Each row is a point. The points of each table are mixes of a few directions, plus a little noise. Count the directions of each table, and those that both share. Where both have some left over, give the other angles between the two spaces (their principal angles), to ten degrees, smallest first.
In the rows, 128 means zero.

First, 7 rows:
[[194 127]
 [164 128]
 [186 127]
 [ 65 129]
 [101 128]
 [ 76 129]
 [110 129]]
Second:
[[100 207]
 [134 112]
 [128 129]
 [159  40]
 [120 152]
 [131 119]
 [125 138]]
Directions: first 1, second 1, shared 0; angles 70

First, 6 rows:
[[149 172 100 136]
 [127  97 188 104]
 [126 104 169 112]
 [ 93  61 161 119]
 [133 172  52 158]
 [141 162  97 138]]
Second (8 x 4):
[[131 111  21  79]
 [134 127 149 139]
 [142 130 201 165]
 [119 136 137 130]
 [108 138 114 118]
 [142 127 183 156]
 [154 117 167 151]
 [ 95 138  51  85]]
Directions: first 2, second 2, shared 0; angles 50, 90

First:
[[218 174 171 150 140 131 127  96 109]
 [203 171 168 145 133 133 131 103 111]
 [ 67 101 103 112 115 129 132 152 140]
 [ 72 137 137 104  80 149 158 169 129]
 [ 77 109 110 114 114 130 134 150 137]
 [ 87 105 107 119 125 125 127 142 137]
 [249 158 155 166 180 112 101  67 112]
 [ 51  70  73 115 139 114 114 146 150]]
Second (8 x 9):
[[ 49 175 175  84  20 179 199 205 120]
 [100 145 145 112  90 146 153 155 125]
 [190  91  91 163 213  88  72  68 135]
 [107 140 140 117 100 141 146 148 126]
 [140 121 121 135 145 120 117 116 129]
 [162 108 108 147 174 106  97  95 132]
 [111 138 138 118 104 139 144 145 126]
 [164 106 106 148 177 104  96  93 132]]
Directions: first 2, second 1, shared 1

First (11 x 14):
[[125 134 123 128 143 128 123 132 128 113 123 130 137 124]
 [148 125 138 132 104 132 135 121 126 166 137 114 108 145]
 [103 106 134 119 106 121 135 122 133 125 131 146 126 114]
 [  7  45 139  87  65  94 149 114 150  74 131 215 139  54]
 [150 126 138 133 105 132 135 121 126 167 137 113 108 147]
 [161 164 116 141 170 139 114 139 121 122 120 104 138 145]
 [106 126 121 122 143 123 123 133 131  95 121 144 144 110]
 [158 123 143 135  94 134 139 118 125 184 142 107  99 154]
 [143 138 127 133 135 132 126 130 125 135 128 117 126 137]
 [159 162 116 141 169 138 115 139 121 121 120 105 138 143]
 [146 159 114 137 174 135 113 140 123 106 117 114 145 134]]
Second (9 x 14):
[[115 120 128 124 123 124 130 127 130 120 128 137 130 120]
 [140 135 128 132 132 131 127 129 126 135 128 119 126 136]
 [126 127 128 127 127 127 128 128 128 127 128 130 128 127]
 [ 62  88 130 106 104 110 136 123 140  89 127 175 140  86]
 [148 140 127 135 135 133 126 129 125 140 128 114 124 141]
 [248 201 124 168 171 161 113 137 107 198 131  42 106 204]
 [ 87 103 130 115 113 117 133 125 135 104 127 157 135 102]
 [137 133 128 131 131 130 127 129 126 133 128 122 126 134]
 [ 89 104 129 115 114 117 133 125 135 105 127 156 135 103]]
Directions: first 2, second 1, shared 1

First, 9 rows:
[[ 50 124  91  75 114 154 142  87 168  66  76 123 146 151 100 142 117 100
   88 114]
 [106 122 128  84 109 177 193 145 177  91 178 144 165 148 110 163 123 119
  128 219]
 [157 122 125 163 151  94 106 130  93 152 134 151 111 110 140 129 122 142
  154 116]
 [120 152 155 115  98 149 109 129 142 140  90  55 121 139 131  81 153 118
   83  72]
 [130 152 154 130 107 132  92 126 126 151  81  58 110 131 137  75 152 123
   89  52]
 [176 116 134 161 151 107 138 153 102 154 186 174 126 110 140 150 121 149
  177 179]
 [ 99 111 106  93 126 157 185 130 164  83 170 173 161 142 107 178 111 120
  142 215]
 [129 137 126 151 136  96  72 106  98 149  67  99  97 118 138  91 135 128
  110  35]
 [185 116 131 179 161  86 116 147  82 167 171 176 113 101 147 142 119 153
  182 150]]
Second:
[[193 143  92 126 133 144  84 151 148 133 159 116 127 119 116  45 116  81
   86  93]
 [ 74 106 157 153 128 125 188 122 105 117 131 149 141 115 158 190 154 165
  182 147]
 [113 135 135 106 120 120 121 116 140 132  92 120 116 153 101 139 122 137
  105 149]
 [164 143 138 114 113 158 105 138 115 129 184  74 156 106 191 128 118 104
  161  89]
 [ 88 117 143 128 134  99 138 101 104 128  95 146 121 135 133 195 122 164
  162 149]
 [106 150 143  74 103 127 117 117 176 137  54  99 104 188  54 118 123 135
   49 174]
 [152 146 107 109 114 157 127 161 204 131 104 121 108 164  36  14 147  92
    7 148]
 [155 120 110 147 154  98  85 108  70 132 158 142 135  92 189 171  94 129
  202  87]
 [114 108 116 155 154  91 128 109  93 127 118 174 119 114 138 168 118 149
  169 128]
 [120 111 138 167 126 161 187 158 125 114 184 139 153  95 163 112 168 124
  157 118]]
Directions: first 3, second 4, shared 1; angles 60, 60

First, 11 rows:
[[120 157 153  52  57 135 186 115 141 129 114  60 143 146 100 161 130  83
   76 185 128 132 107  93 136  98 218 114  61 193  78  88]
 [136 156 101  76  77 119 121 132 134 121 126  89 116 110 107 147 113  92
  115 173 125 132 125 133 155 100 141 118  89 154 114 132]
 [110 143 141 165 151 169 145 136 120 148 121  60 160 118 104 129 126 146
  137 128 148 123  82 101 104 162 168 141  97 182 138 105]
 [181 123 119 149 108 147 109  91 128  96 137 156 116 167 174  22 113  62
  153 131  97 180 174 195 114 122  98  67  75 127 165  52]
 [120 128 136  75  98  70 157 124 116  94 131 205 105 130 136 182 138 141
   95 148 110 127 168 113 179  57 133 169 171  78  76 190]
 [ 74 100 192 180 210  81 115 148 131 173  86  94 158 139 131 167 146 200
   91  82 201  44  83  97  82 164 129 196 180  76 139 186]
 [145 145  81 179 149 145  84 140 104 112 141 126 118  90 127  96 105 133
  181 128 122 149 131 161 143 134  81 137 116 131 171 142]
 [143  84 144 111 132 111 118 112 158 138 131 187 115 168 162 103 145 114
  117  93 117 124 160 149 104 143  94  83 168  80 129 107]
 [131  76 140  89 133  85 105 126 172 154 126 188 106 158 155 135 149 125
  103  88 129  97 155 142 109 145  80  89 197  57 120 139]
 [102 114 104 132 160 168 144 160 132 161 156 154 133  85  91 192 147 192
  159  91 116 121 103  75 135 171 125 136 204 143 109 161]
 [146 180  97 201 134 176 124 124  74  85 137  88 141  96 120  75  95 121
  182 161 116 179 120 151 148 112 139 157  49 186 167 107]]
Second (9 x 32):
[[122 165  75 122 117 144 109 157 117 130 138  81 123  67  84 165 108 138
  154 155 130 128  99 117 161 127 127 147 113 166 130 162]
 [141  59 227 142 150  95 166  71 151 122 110 220 138 243 210  56 164 110
   81  77 123 127 183 149  66 129 131  93 157  56 124  63]
 [139  64 218 140 147  98 161  76 149 123 112 212 138 233 204  62 161 112
   85  81 123 127 178 147  71 130 130  95 153  61 124  69]
 [128 130 124 128 128 128 126 130 128 128 129 126 128 125 126 130 127 129
  129 129 127 128 126 127 129 127 128 130 127 130 128 130]
 [128 130 123 127 127 131 126 130 127 129 130 124 128 124 126 131 126 128
  130 130 128 128 126 126 130 128 128 130 125 130 129 131]
 [114 201  24 114 104 162  89 187 104 135 146  31 117   7  41 204  90 147
  178 183 133 127  71 106 193 127 125 166  98 206 133 196]
 [126 140 111 126 124 134 121 138 124 129 132 112 126 108 114 141 122 132
  136 138 129 129 118 124 138 128 128 134 124 141 128 139]
 [118 179  55 118 112 152 100 170 111 133 141  60 121  45  67 182 101 142
  163 167 131 129  88 113 174 128 125 155 107 182 131 176]
 [137  83 192 137 142 106 152  91 143 124 117 187 135 202 181  81 150 116
   97  94 125 128 165 142  87 128 130 104 146  80 126  86]]
Directions: first 6, second 1, shared 1

First, 11 rows:
[[193 173  92 156  40 169  93 158 140 127  63 178 151 171 133 109  86 154
  108  65 143 147 149 100 176 121 119 151  79  95 147 140]
 [130 106 127 126 162 127 146 125 115 117 121 108 138 123 102 140 134 112
  138 130 132 118 127 114 114 116 134 138 135 134 127 107]
 [ 73  93 168 128 188  72 154 112 117 139 139 123 147 121  95 143 118  88
  132 162 107  96 138 133  51 132 122 140 144 148 116 129]
 [ 64 123 149 142 154  95 166 124 129 140 157 133 120 124 139 146 129 120
  158 166 115  96 148 160  47 147 117 129 159 146  83 138]
 [148 160 124 136  68 126  93 137 140 134  89 149 149 141 137 105 111 143
   93 108 122 143 138 126 161 119 120 131 110 101 152 151]
 [101 113 148 132 156 110 139 123 126 142 151 148 123 133 121 139 112 113
  141 139 120 113 132 132  85 146 126 134 123 152 115 133]
 [143 108 167 112 140 120  76 122 137 167 163 203 108 157 117 118  74 110
  106 103 117 146 108 104 138 163 133 131  60 162 168 152]
 [ 96 108 134 114 174 120 159 115 123 121 166  89 108  99 135 142 164 121
  152 165 127 117 116 146 106 131 132 112 164 145 105 114]
 [178 163 118 118  55 143  64 134 144 130  88 140 142 133 143  89 122 153
   71  96 126 169 114 118 218 111 131 118  99  92 183 152]
 [138 152  88 132 104 171 153 139 131 107 140  94  98 113 166 133 169 164
  160 131 149 134 130 149 152 125 132 111 159 117  94 114]
 [145 108  96 111 166 157 164 119 109  85 127  43 123  90 117 141 190 130
  150 142 151 130 109 123 156  96 142 116 173 121 119  81]]
Second (11 x 32):
[[135 111 122 157 109 123 112 119 104 154 113 150 136 139 120 131 122 124
  147 131 134 146 107 121 119 114 123 131 136 132 129 121]
 [118 150 137  89 153 134 149 141 159  95 147 101 118 114 138 126 135 133
  103 125 120 105 156 136 138 146 133 124 118 122 126 138]
 [136 109 121 160 107 123 109 117 103 154 111 150 137 140 121 130 121 124
  150 131 136 146 104 122 120 114 123 131 136 134 129 121]
 [113 165 140  68 167 139 161 150 179  75 160  85 113 105 142 123 138 134
   88 124 117  92 173 140 144 157 138 122 115 119 126 142]
 [143  92 116 190  90 118  95 107  78 182  96 173 144 151 113 133 117 121
  170 131 139 164  82 116 111 100 117 134 141 139 130 114]
 [109 174 144  51 178 142 170 156 191  61 168  73 109 100 146 123 142 137
   75 122 114  83 186 143 150 163 140 118 109 115 125 146]
 [132 117 125 146 116 125 117 122 113 144 118 140 132 135 124 129 124 126
  141 130 131 139 114 124 122 121 126 131 133 130 129 125]
 [110 170 143  56 174 140 168 153 189  64 165  78 110 101 144 123 142 138
   78 122 115  86 182 144 147 163 140 120 111 114 125 144]
 [121 147 135  97 147 134 145 139 155 100 144 107 120 116 135 125 134 131
  106 125 123 111 151 134 137 143 132 124 120 121 127 135]
 [158  55 103 249  49 106  61  84  26 236  65 216 159 175  99 138 105 113
  212 136 151 200  38 103  96  73 109 141 157 150 133  98]
 [134 119 124 145 116 125 118 121 114 143 120 140 132 135 124 130 126 126
  140 128 131 137 116 125 123 120 125 130 132 129 128 124]]
Directions: first 5, second 1, shared 0; angles 70
